Every row gives one point. Two turns around zero, p and q, are shown by what they do to some points. Write where each new point lands after one turn and then the other. Backwards means that the second turn is done in reverse. Each puzzle has new turns, and all numbers are rounded.

Turn p:
[-13   5  34] => [-14   1  34]
[-20  18   3] => [-20  17   5]
[ 9  0 -8] => [ 9  1 -8]
[ 16 -48 -19] => [ 17 -45 -24]
[  8  26 -10] => [ 8 27 -7]
Turn q:
[-19   1   7] => [-18   8   6]
[ 12  39 -12] => [29 31 -2]
[  9 -17  10] => [  0 -21   7]
[ 5 -7 -9] => [  3  -7 -10]
[-20   2 -40] => [-11  17 -40]
[ 13 -17  43] => [ -2 -28  39]
Where do these land?
q, then p: [ 18 -37  -9] => [  3 -37 -20]
p, then q backwards: [-3 38  2] => [-19  33   0]
q, then p: [-3 37  2] => [12 32 14]
q, then p: [-17 -12  -9] => [-19   0 -13]
p, then q: [  5 -26  14] => [ -9 -28   5]

Turn p:
[ 11 -11   2  -5] => [  6  -9   4 -11]
[  0   2 -16   9] => [ 8 -4 -9 13]
[ 10 -15  21   7] => [ 2 -7 26 -9]
[-7 -1  7  2] => [-8  1  6  2]
[-17  -2 -11 -39] => [-24  -4 -31 -21]
[12  2 12 -5] => [  5   6   9 -13]
[ -9  25 -15  31] => [10 17 -5 39]
Turn q:
[11 -7  6 14] => [12 -6 -2 15]
[-13  -3   1   6] => [-10 -10  -3   1]
[  9  -7 -14   9] => [ 12  -1 -16   1]
[ -8   6  11 -48] => [ -8  12  35 -33]
[ 1 12 -4 19] => [ -6   6 -13  17]
Where do these land?
p, then q backwards: [ -5 -14  43  -9] => [-23   9  18 -35]
q, then p: [ 6  4 -5  8] => [ 8  2 -4  8]
q, then p: [ 19   2 -18  11] => [ 24   4 -14   6]
p, then q backwards: [-1 11 -9  5] => [10  5 -4 10]
p, then q: [-4  8  5 11] => [-6  2  0 14]
p, then q: [-11  -6 -28   4] => [  9 -12 -27  -1]
q, then p: [ -4  -5  12 -30] => [-15  10  11 -25]

Turn p:
[  7 -42   3 -21   2  48] => [ 49 -32 -10 -15  23  15]
[-17  18 -23  38   6 -34] => [-24  20   3  41 -22 -25]
[ -1  17 -20  22 -14 -17] => [ -7  25  12  23 -17  -3]
[-13  30   8 -10   3   7] => [-26  -4  -5   0   0  24]
[  1  10 -33  -7   2 -29] => [ -3  27 -18   5 -31  -9]
[ 31 -32  44 -31 -12  29] => [ 28 -21  16 -55  36  10]
[ 18 -21  16 -10 -16  41] => [ 33 -15  14 -17  27  22]
[  4  18   2  14  29 -16] => [-27  12 -15  11  11 -17]
[-29   2   1   6  -1 -27] => [-21 -11   5   8 -27 -16]
Turn q:
[ 25 -16  -6  11  -7 -29] => [  3   2  -2  21  -1 -38]
[ 12 -10 -13   5  36 -30] => [  8  -1  11  22  39 -21]
[  1 -35  -2  15  16 -39] => [  1 -27  16  29  17 -33]
[-13  23  28 -24  -7  26] => [-19  17  12 -22 -17  35]
[-14  -7  17  37 -41 -18] => [ -8 -24 -14  34 -43  -4]
[  5   3  12 -21  -9  35] => [  2  14  10 -34 -18  13]
[-33  10 -34 -20 -18  35] => [ -6 -16 -36 -46   2  24]
[ -7  34  -5 -20 -11  18] => [-14  22 -19 -21  -2  25]
[26 -3  3 18 42  2] => [35 14 23 17 23 -3]
Where do these land?
q, then p backwards: [-34  41 -30  -1  21  -4] => [ 11  31   3 -12  32  44]
q, then p backwards: [ 1 32  4 -8 -1 -3] => [ 12  29 -10  -2   3   1]
q, then p: [ -2 -15  28   3  21  27] => [  2 -10  18 -28  30   9]
q, then p: [ -3 -34   3  29 -11  31] => [ 37  14  23 -30   5  -7]
q, then p: [-10   6   0 -32  -6 -45] => [-28 -30 -11  23 -26 -15]
q, then p: [ 26  13  17 -12 -48 -28] => [-26   9  28  20 -48  10]
p, then q: [ -1  -2 -20 -13  15  17] => [ 22   3 -18 -11   9 -10]
q, then p: [ 24 -42  -2  34   8   5] => [ 10  30  23 -25  14 -35]

Turn p:
[-15 -18   8   0   3  29  11 -19] => [-21 -17  22  -2 -10   8 -20  12]
[ 9 12  8 13 11  3 14 -1] => [  2  -3   0   4   6  21  -5 -16]
[ -8   1  -5 -16  -5   4 -13  17] => [  9   7 -10  -4   3 -11  -4  21]
[ -9 -15 -14   4 -12  11 -18  12] => [  2  -4 -12   5 -22 -12   0  21]
[  8  -7 -10 -11 -23  -3  -8  17] => [  7  19  -6   1 -11  -6  16  19]
[  0   2 -24 -10  -4  -5  -2   4] => [ -5   2 -16 -12   0  -5  14   9]
[  0  19  16  14   3 -11   8 -16] => [ -1   5   7  -3   5   4 -10 -32]
[ 16   6   5  -2  11 -11  -6  -8] => [ 13  -5   7  -5  10   0  11 -13]
[ -1   0  15   8  16 -17  14  -7] => [ -7  -4   9  13  18   1  -1 -22]
Turn q:
[ 16 -15  -2  -1   3  10  10  -6] => [  0 -12  -6  -2 -17   7  -4 -14]
[-2  1 -7 22 -7  8 13 -8] => [-11  15  -5  11 -16  -1   9  -8]
[-18   0 -10   9   7 -42   2  -9] => [ -3   5  -9  -6  -4 -37   8  28]
[  6 -14  36  -1  -3  10   7  -5] => [-22 -10   4 -13   8   1 -11 -28]
[-13   8  -9  -2  -5  13 -18   3] => [ 2 10  3 14 10 14 -7 13]
[  5  20  -8 -15  -7   9  -9  -6] => [21 15  0 -1  6 12 -9  0]
[-7 10 -8 -1 10  2  9  5] => [  6   1 -12   4   5   2  14   3]
[ 13  -3   6 -13   2  14 -26   5] => [ 12 -12  15   6  10  13 -21  -4]
[-19  -9  -1  -5  -8  14   7   6] => [-17   2  -7  -2   4  20   3   7]
[  3  10  -7   9  11 -19   6  -6] => [ 10   3  -7   2  -5 -23  10   3]
[ 15  -8   9  -4  -5 -18   1  21] => [  3 -17  22 -17  -2  -6  10   1]
Where do these land?
q, then p: [  7   0  -2  14  -4   6 -16  -2] => [ 10   2   4   7 -11  -2  -9 -14]
q, then p: [ 15   6  -8 -48  32  -3 -10  -6] => [ 23 -26   5  -1  -1   7  45  23]
p, then q backwards: [  1  -9  -5   0 -10   1 -11   4] => [  2  -1 -13   6   1 -11   2  -1]
p, then q backwards: [ -7   7  -6 -12  -7  -3 -11   0] => [ -3   5   0  -6  -2 -17   4  -9]
q, then p: [-10  -4   2  13   5  10  23  10] => [-30  -1  -4  -2  -3   7  -8  -1]
q, then p: [-10   4  -9   5  -5  -5 -13 -16] => [ 15   6 -18   1  -2  -6  -2  -8]
p, then q: [ -4  -4  -4   6   4 -18  12   4] => [ -6   7 -15   9  -3 -11   7   4]
q, then p: [16  5 -6  7  0 -1 37  4] => [-27  17  11 -17  -4  13  12  -2]
p, then q: [ -6 -12  19  10 -11   7   5  -4] => [-14  12  17   5  10  -6  -6  -5]
p, then q backwards: [ -1   7  20   5  -4   6 -15   6] => [ 16   8  -8  -4  -1   0 -16 -12]
